Every row gives one point. Each copy is the shape, with its points in the same order, turned, moved and blurred by noise. Say if it was mirrored as well.

Shape:
-15  -15
23  -2
-7  36
-47  -11
17  64
2  -17
-2  55
-42  -27
Copy 1 (8 x 2):
-10  -10
21  -29
28  17
-28  15
68  16
-3  -25
51  29
-38  0
Copy 1 is: only turned
Copy 2 (8 x 2):
-24  -27
-27  11
19  -3
-7  -57
37  33
-33  -13
36  13
-28  -58
Copy 2 is: mirrored

Shape (7 x 2):
-7  -34
-3  13
-22  33
-23  -43
77  -3
-25  7
-13  -28
Copy 1, 7 rows:
30  25
-11  -1
-18  -26
47  14
-37  79
5  -14
30  14
Copy 1 is: only turned
Copy 2:
-10  30
17  -8
36  -12
-1  46
-62  -32
27  8
0  33
Copy 2 is: only turned
Copy 3, 7 rows:
-27  18
20  5
39  19
-33  33
-12  -71
19  26
-19  20
Copy 3 is: only turned

Shape (8 x 3):
3  50  22
17  52  -10
8  -35  -20
-1  67  -15
-5  42  2
22  -42  -16
4  -10  -1
-27  55  -1
Copy 1:
-31  32  -41
-8  12  -53
24  -8  27
-27  -2  -66
-25  9  -33
41  -2  26
4  8  9
-45  -2  -38
Copy 1 is: only turned
Copy 2 (8 x 3):
51  6  19
58  12  -15
-26  -7  -32
58  37  0
41  15  9
-30  -26  -40
-5  -15  -12
40  37  23
Copy 2 is: only turned
Copy 3:
-19  39  -28
11  51  -13
22  -18  39
15  57  -37
9  29  -28
24  -9  52
9  -6  9
9  27  -52
Copy 3 is: only turned
Copy 4, 8 rows:
53  15  -13
44  43  2
-33  5  22
52  52  -25
38  22  -12
-36  2  35
-11  3  7
41  30  -42
Copy 4 is: mirrored

Shape, 7 rows:
26  26  -8  -10
27  -14  -22  4
-126  15  -9  3
14  -6  19  11
-6  12  5  -4
10  4  14  -9
27  20  0  30
Copy 1 (7 x 4):
16  -18  20  10
-10  12  1  18
3  11  -37  -124
23  -8  -28  11
26  -8  -10  -15
35  -7  -2  8
1  -35  -10  24
Copy 1 is: only turned
Copy 2 (7 x 4):
-16  25  33  21
-35  23  11  -17
74  -61  -62  43
11  30  13  -16
12  -1  9  7
8  23  30  -9
-12  52  3  5
Copy 2 is: only turned
Copy 3 (7 x 4):
-14  23  0  22
-30  28  -15  -18
-40  -128  4  24
-6  8  -31  -3
-11  -11  -2  12
2  4  -15  4
-22  19  -40  24
Copy 3 is: only turned
Copy 4, 7 rows:
15  26  41  -14
10  -13  15  -16
-78  85  -56  31
29  17  -3  -26
4  34  9  -17
17  26  9  -33
41  13  12  3
Copy 4 is: mirrored

Shape, 9 rows:
42  24  44  32  -68  -34
-61  -23  -35  -17  20  -3
-22  -14  -3  43  22  43
8  8  72  -24  6  -14
15  -2  -25  7  22  18
-25  9  -26  42  36  0
-5  7  -9  43  -6  22
11  -40  40  -3  -36  -29
-40  23  -42  6  13  41
Copy 1, 9 rows:
55  4  12  -22  -72  -15
-40  -44  28  18  52  -11
-53  -12  -19  -40  20  1
46  -2  -42  22  4  -26
-24  20  19  -10  28  11
-25  -29  16  -40  37  28
-30  -7  4  -34  -8  14
24  -4  7  -4  -18  -66
-58  -20  12  8  21  43
Copy 1 is: mirrored
Copy 2, 9 rows:
61  -30  72  -7  -10  -27
-40  17  -45  41  15  -29
-49  -23  4  51  12  32
25  -47  -20  -20  -46  -8
-19  15  -6  13  8  35
-61  14  11  19  -7  4
-22  -8  32  23  11  11
52  -23  1  40  -35  -26
-55  14  -18  12  45  6
Copy 2 is: mirrored
Copy 3, 9 rows:
24  -90  20  -31  -59  14
17  20  -5  50  49  1
6  36  41  -19  16  22
24  -41  -5  -37  -4  -56
-28  22  14  1  -13  -1
-24  5  8  -9  34  34
1  9  30  -18  -8  36
30  -49  46  10  -19  -31
4  43  -11  5  12  35
Copy 3 is: only turned
Copy 4, 9 rows:
-44  42  6  66  33  62
4  -61  -16  -23  -16  -12
-23  0  48  -17  -26  -15
37  25  16  40  46  5
2  -1  25  -33  -16  33
-9  2  3  -19  -53  0
-34  3  37  2  -25  18
-28  8  -8  16  66  16
4  -47  38  -9  -51  16
Copy 4 is: only turned

Shape:
15  8  1  -7  48  37
9  -29  -2  22  12  26
18  16  -14  29  -24  14
7  35  34  28  43  -23
-49  25  40  -29  -29  27
-50  -7  -37  -45  9  -33
7  13  15  -23  53  -47
15  -33  -10  -32  52  -5
-7  -20  47  -52  17  -34
Copy 1, 9 rows:
-42  4  3  -66  12  -6
-29  -42  7  -43  -5  -28
-45  -17  4  12  1  -34
-47  3  44  -20  -10  40
32  8  34  -2  54  -24
41  41  2  -26  -37  -30
-5  28  2  -37  -29  46
-4  -2  -24  -73  -25  2
45  -2  -10  -38  4  40
Copy 1 is: mirrored
Copy 2 (9 x 6):
53  -7  -24  28  14  24
23  7  -7  40  -19  0
-3  -9  -39  28  5  -29
47  -31  10  23  48  -25
-40  -35  0  45  33  47
-25  30  38  -27  23  19
45  -32  39  -21  30  9
52  1  18  -8  -16  28
9  -56  50  -5  -6  29
Copy 2 is: mirrored
Copy 3:
-2  -11  -37  -34  33  -30
-7  24  -6  -24  -3  -21
-49  -9  11  -15  -9  4
11  -58  35  -29  19  -31
-14  -25  -8  70  26  -15
3  22  26  23  83  27
46  -38  26  -33  54  7
40  20  -14  -40  50  8
68  -16  5  21  32  11
Copy 3 is: mirrored

Shape (14 x 8):
-51  6  0  33  73  -4  -3  -4
40  -25  3  -5  25  10  -17  -56
28  45  -16  -24  5  -9  -21  15
-1  47  -51  32  48  0  -23  -5
-1  -22  16  -13  -2  -28  -10  17
4  -2  35  -3  -38  -34  -1  -9
-7  -22  45  17  79  -26  21  -22
-23  21  -70  9  -28  -7  7  -6
-57  -32  19  46  -12  -10  40  6
-32  -5  -78  29  41  -14  -2  -1
-13  -27  13  -22  -7  10  -5  68
15  13  39  -30  -46  -2  25  -26
38  -3  -25  25  20  -1  40  5
29  -35  -6  -75  10  -12  -9  -16
Copy 1 (14 x 8):
47  67  -33  42  14  -22  -3  -6
26  -34  -8  24  -10  16  -51  44
-7  9  -8  -31  -21  -41  -46  12
28  52  19  -2  18  -29  -54  -14
-19  -8  -32  21  -25  -17  9  6
-15  -30  -48  -1  -35  10  -6  -10
34  4  -75  60  30  -14  -24  17
-13  31  28  -25  -1  22  -19  -23
27  10  -50  15  12  27  52  -27
2  55  31  33  28  18  -26  -16
-22  1  -4  11  -18  -54  57  18
-6  -36  -51  -38  -35  21  -8  29
8  -18  -5  -9  58  -4  -28  0
-42  -25  -1  21  -27  -8  -19  73
Copy 1 is: mirrored
Copy 2, 14 rows:
17  -6  -18  -19  -6  48  61  -70
19  8  18  -25  37  -21  -23  -78
18  -8  -6  -43  -11  -46  23  0
43  -28  4  -58  18  12  58  -20
-13  12  17  6  -35  -14  8  -31
15  -11  11  22  -38  -24  -27  -20
-9  -15  -2  -9  -27  8  26  -118
39  -21  20  20  32  1  45  26
-18  -17  1  62  -17  54  18  -35
21  -6  33  -8  25  32  80  -27
-49  39  -13  1  -21  -2  10  3
8  -23  -25  33  -9  -52  -35  -22
-32  -46  22  -13  30  -13  24  -32
-3  46  12  1  11  -75  5  -51
Copy 2 is: only turned
Copy 3 (14 x 8):
5  -27  -49  20  5  49  47  -29
-13  -39  34  -14  -12  -5  -13  -61
8  -9  15  -50  24  -8  -1  12
49  -20  -1  -31  24  21  42  -23
-40  10  -13  -17  0  -16  -7  -8
-22  27  -14  -14  -14  -3  -54  -6
-49  -21  -22  14  22  60  2  -65
53  29  0  11  -3  -30  36  10
-26  46  -34  36  -56  36  16  -12
31  2  -23  7  -3  -9  78  -41
-57  2  -14  -14  -19  -12  30  43
-18  16  32  11  -8  -8  -74  11
-5  26  42  -8  -12  23  28  -26
-56  -23  20  3  28  -51  -11  -17
Copy 3 is: mirrored

Shape, 15 rows:
-8  52  40  -5  -16  -15  24  -3  -5
22  -3  50  20  18  42  10  13  16
33  -32  58  38  14  8  52  -8  26
12  -4  19  22  -22  24  84  -3  1
-49  27  -43  -22  42  -17  -1  41  -21
-43  40  -25  8  42  -55  4  13  -39
-13  5  18  -12  16  15  -5  31  6
4  -20  21  17  -6  61  11  -13  16
19  -31  11  -2  -12  24  -12  13  -27
-21  35  -38  -14  8  -55  -30  61  -31
-45  14  -20  -45  12  -48  0  48  7
-26  -44  22  -12  -5  9  -3  39  -35
-2  -6  55  -16  -2  -2  39  -51  -2
-25  -10  26  37  -39  -24  32  -42  30
6  -1  -49  -51  23  -25  -31  34  -17
Copy 1:
-24  9  -69  -14  -10  23  -19  18  -9
-12  -8  -24  23  29  18  22  -30  -24
5  20  -29  25  18  -7  68  2  -27
38  24  -54  31  22  -18  7  23  -10
-34  7  14  -55  46  20  -71  43  -6
-52  26  3  -53  3  10  -59  61  -29
-27  -12  -15  -13  40  32  -12  4  -1
7  -33  -16  34  24  -8  9  -17  1
-1  -21  13  35  9  44  -2  16  6
-26  -3  11  -62  13  71  -66  64  -24
-28  -1  -11  -72  43  44  -35  60  18
-30  -16  7  29  48  45  -5  51  12
-28  17  -46  15  -18  -12  26  12  32
-2  -30  -52  -8  -20  -34  33  53  -6
-6  1  43  -51  14  64  -46  29  25
Copy 1 is: mirrored
Copy 2:
7  -21  6  -46  22  42  -18  21  -31
-28  23  -17  -20  55  2  -2  -22  9
1  -1  -44  -55  30  -16  7  -52  -4
3  15  -34  -36  13  -5  -35  -28  -49
-20  -51  -21  48  1  29  -1  69  -19
19  -71  -8  17  10  11  0  73  -16
-29  -11  -6  5  21  24  -5  -3  6
-28  34  8  -1  31  -12  -22  -34  -13
12  9  -8  27  14  15  -24  -20  30
-7  -65  -9  25  -26  44  -28  74  27
-26  -66  -15  28  -26  52  5  35  0
-3  -39  -15  42  5  29  -29  -30  16
22  -4  13  -27  26  15  20  -37  -38
12  -25  32  -54  -17  -31  -22  -27  -31
-6  -24  -11  52  -29  47  19  57  30
Copy 2 is: mirrored

Shape:
23  1  -8  -29  -12  19  25  -41  -2
27  5  134  -20  1  13  -37  26  -4
22  3  -26  -9  -11  19  -29  -5  -13
8  4  -11  -20  5  25  -36  19  -4
22  6  -31  -15  -10  11  -27  15  -39
8  -3  4  9  13  1  -21  4  16
-21  -5  16  30  27  6  -37  11  -26
-6  -3  -28  -24  -24  -66  -8  1  -5
27  11  97  99  1  19  -6  -19  -33
24  46  9  -32  13  -35  -16  -18  -9
23  19  -16  -26  -1  -36  45  26  1
-60  51  13  7  -10  8  50  -17  1
-67  6  -3  -27  13  10  53  -1  -32
-30  5  -21  18  -21  14  -36  26  -20
Copy 1 (14 x 9):
-3  9  6  18  3  38  -1  8  -37
92  -58  89  88  -32  34  -14  28  9
13  10  19  -5  -24  -2  19  15  1
8  -11  35  6  -29  1  23  29  15
10  18  18  10  -27  -27  21  26  0
23  -23  18  11  0  14  18  8  31
10  -28  55  26  2  -25  14  -11  45
10  -12  -53  42  -29  -13  19  -3  16
95  -22  87  31  59  -8  -46  -36  18
17  24  -3  57  -26  28  -14  15  35
10  -8  -39  46  14  4  -3  56  4
-32  -46  -1  24  20  6  -77  3  10
-64  -45  13  50  16  -16  -26  14  -9
4  -29  22  -12  -27  -45  3  6  23
Copy 1 is: only turned
Copy 2, 14 rows:
37  43  2  23  35  -6  -34  -12  -22
-86  96  41  -19  -9  23  -19  17  50
2  0  6  10  40  -5  -1  17  -22
-22  -5  17  8  19  -9  -15  27  -20
-17  -15  12  -3  57  -16  -21  12  -20
-12  13  0  8  7  18  4  16  0
-25  -2  -6  -42  9  38  -8  32  -11
39  -21  -1  -13  31  -21  -11  12  49
-59  95  -43  -55  46  85  11  4  8
3  13  -8  28  32  7  -56  30  41
7  -7  -30  14  14  -24  -37  -39  31
29  47  -71  -29  -17  -14  -54  22  -14
31  13  -24  -55  -21  -21  -72  -3  -31
-13  -14  -16  -36  23  -20  10  40  -20
Copy 2 is: mirrored
Copy 3 (14 x 9):
21  0  4  29  23  10  25  7  -59
-53  29  -99  28  -64  48  -7  25  -22
-2  -20  -22  16  29  -8  34  -20  -12
-10  -33  -25  4  -8  -11  30  -16  1
-8  -38  -22  26  25  -8  20  -30  -1
-7  4  -12  2  2  -1  22  9  14
-45  15  -10  9  -4  -34  -13  -2  22
-1  -3  31  48  23  45  29  -26  32
-61  61  -70  -21  27  -9  -70  45  -20
34  13  -33  50  -3  19  2  -20  7
34  -38  17  37  4  48  -11  5  0
14  26  43  -14  -16  16  -48  -35  -37
-10  -17  58  38  -30  -11  -40  -27  -42
-42  -15  2  -17  9  -8  7  -41  18
Copy 3 is: mirrored
Copy 4:
18  37  -12  26  -15  39  2  -14  27
48  -5  -44  -24  90  49  -62  10  -59
15  17  -3  -4  -21  23  -25  35  37
2  25  -4  -16  2  8  -38  34  27
-9  12  -2  -4  -33  28  -35  46  21
21  15  -8  -36  13  13  -4  14  24
0  -30  4  -49  16  9  -27  12  23
15  21  31  -14  -38  0  34  31  -23
57  -94  -65  -38  36  67  -21  -17  12
35  36  -6  -32  -38  22  -23  -11  -24
-15  47  -34  -17  -33  21  35  9  -22
-4  -14  -38  15  -12  -39  9  -58  3
-55  -4  3  18  2  -18  4  -44  3
-5  -25  -2  -10  -7  -23  -22  46  28
Copy 4 is: only turned

Shape, 17 rows:
3  -31  40  26  -36  -17  -39  36  12  -39  -36
-7  6  -35  -7  -21  -17  -15  7  -52  -19  -42
44  18  -7  -23  -18  -41  -1  -4  11  65  8
-3  43  1  -24  1  21  10  -3  13  56  14
37  -33  -25  0  18  -39  43  14  0  46  -9
-27  4  -34  -3  -54  16  -44  -51  -1  -19  45
39  20  -19  -13  57  -17  -27  32  19  -1  -36
-42  -6  3  29  -49  -62  -36  17  35  -53  -2
32  33  -63  23  15  -7  9  38  22  -5  -79
29  2  -37  -34  -16  -2  4  -18  10  17  -9
29  -76  -30  -13  22  -42  13  -25  -44  38  -37
15  -10  20  -17  -21  -11  -9  31  -57  7  -8
-36  -20  -57  4  -6  10  -56  10  -22  13  -23
-21  44  32  26  -20  38  4  11  6  18  17
35  32  1  4  41  19  20  29  -38  -1  18
16  30  -7  -24  50  -17  12  6  -1  8  -35
56  32  10  46  -3  -6  -10  7  -30  25  -50
Copy 1 (17 x 11):
67  49  -16  -4  17  -11  23  -38  56  -4  3
25  38  27  -11  19  20  58  13  26  66  1
-65  23  31  -7  19  -3  8  -51  0  29  28
-38  -2  37  -13  23  -7  -31  15  -18  18  13
-53  13  -10  27  1  8  54  -12  3  20  55
18  -39  52  -47  -10  -42  4  -6  49  64  -20
-8  30  -14  -27  6  82  21  -18  -9  -2  10
43  64  -16  -50  -31  -50  19  -18  62  23  -10
17  49  -5  -52  19  58  50  15  -27  11  63
-12  -9  26  -22  8  14  6  -20  -3  62  35
-30  10  24  60  -15  46  80  -19  32  44  44
-2  28  13  28  53  3  32  -12  25  43  -10
6  2  39  -33  1  38  34  40  75  23  6
16  12  30  -15  34  -43  -18  24  -16  -18  -9
-17  -12  -15  7  42  16  40  16  -37  10  -20
-11  29  3  2  -2  46  7  2  -37  20  4
9  41  38  -6  46  15  60  -22  -25  -16  21
Copy 1 is: mirrored
Copy 2, 17 rows:
-17  -53  19  -47  32  -50  -4  19  4  22  -46
-21  9  5  7  1  -72  -10  19  44  -10  6
11  -26  18  7  -7  -1  -42  6  -30  13  70
32  4  1  22  -29  16  -16  -31  2  33  26
-30  -6  74  19  -15  -14  -25  -3  -39  -22  39
-14  20  -21  -10  19  35  6  53  62  42  9
-40  -10  -28  8  -14  -38  -49  -20  -48  -13  -3
3  -6  11  -48  96  -25  -32  39  16  1  -27
-56  -11  8  48  18  -66  -72  -50  7  7  -1
-20  8  14  19  -22  -6  -41  22  -2  33  32
-63  19  77  -8  -24  -49  17  22  -27  -4  56
12  -26  26  -7  -31  -45  10  28  14  -18  0
-53  21  -11  -35  6  -24  -1  -19  54  -3  19
41  -31  -8  18  7  11  17  -32  21  25  -23
-8  -23  0  52  -42  -9  -1  -9  -10  -36  -19
-12  17  -8  36  -15  -43  -19  -18  -43  -5  8
-23  -73  -6  41  1  -65  3  -16  -6  16  31
Copy 2 is: only turned
Copy 3 (17 x 11):
-24  5  16  37  -44  -33  67  -23  -13  -25  11
31  -23  7  0  1  7  53  7  11  34  -14
-15  22  23  -26  51  -23  -27  8  -35  -4  -21
-50  21  -9  -2  58  14  -19  30  9  3  -8
11  -16  43  -30  18  -11  -42  -2  -7  -20  27
16  5  -81  18  17  -8  31  24  8  -34  -62
-41  -50  48  21  27  19  3  -38  -12  3  -19
-25  -11  -45  -15  -26  -49  81  -48  2  -32  -7
-14  -27  71  -5  9  11  16  -53  61  22  -26
9  7  -2  3  17  8  -27  -8  -3  10  -32
79  -25  33  5  27  1  -22  -7  -30  -11  43
-4  -9  19  11  -11  -11  33  48  -32  20  10
23  -41  -20  46  36  -27  37  2  35  11  -13
-67  30  -11  9  20  13  33  46  30  -26  -4
-40  -39  42  -2  3  45  1  50  5  -10  -12
-31  -30  30  -6  34  47  3  -21  -6  14  5
-6  16  84  5  25  15  46  13  3  -18  -22
Copy 3 is: only turned
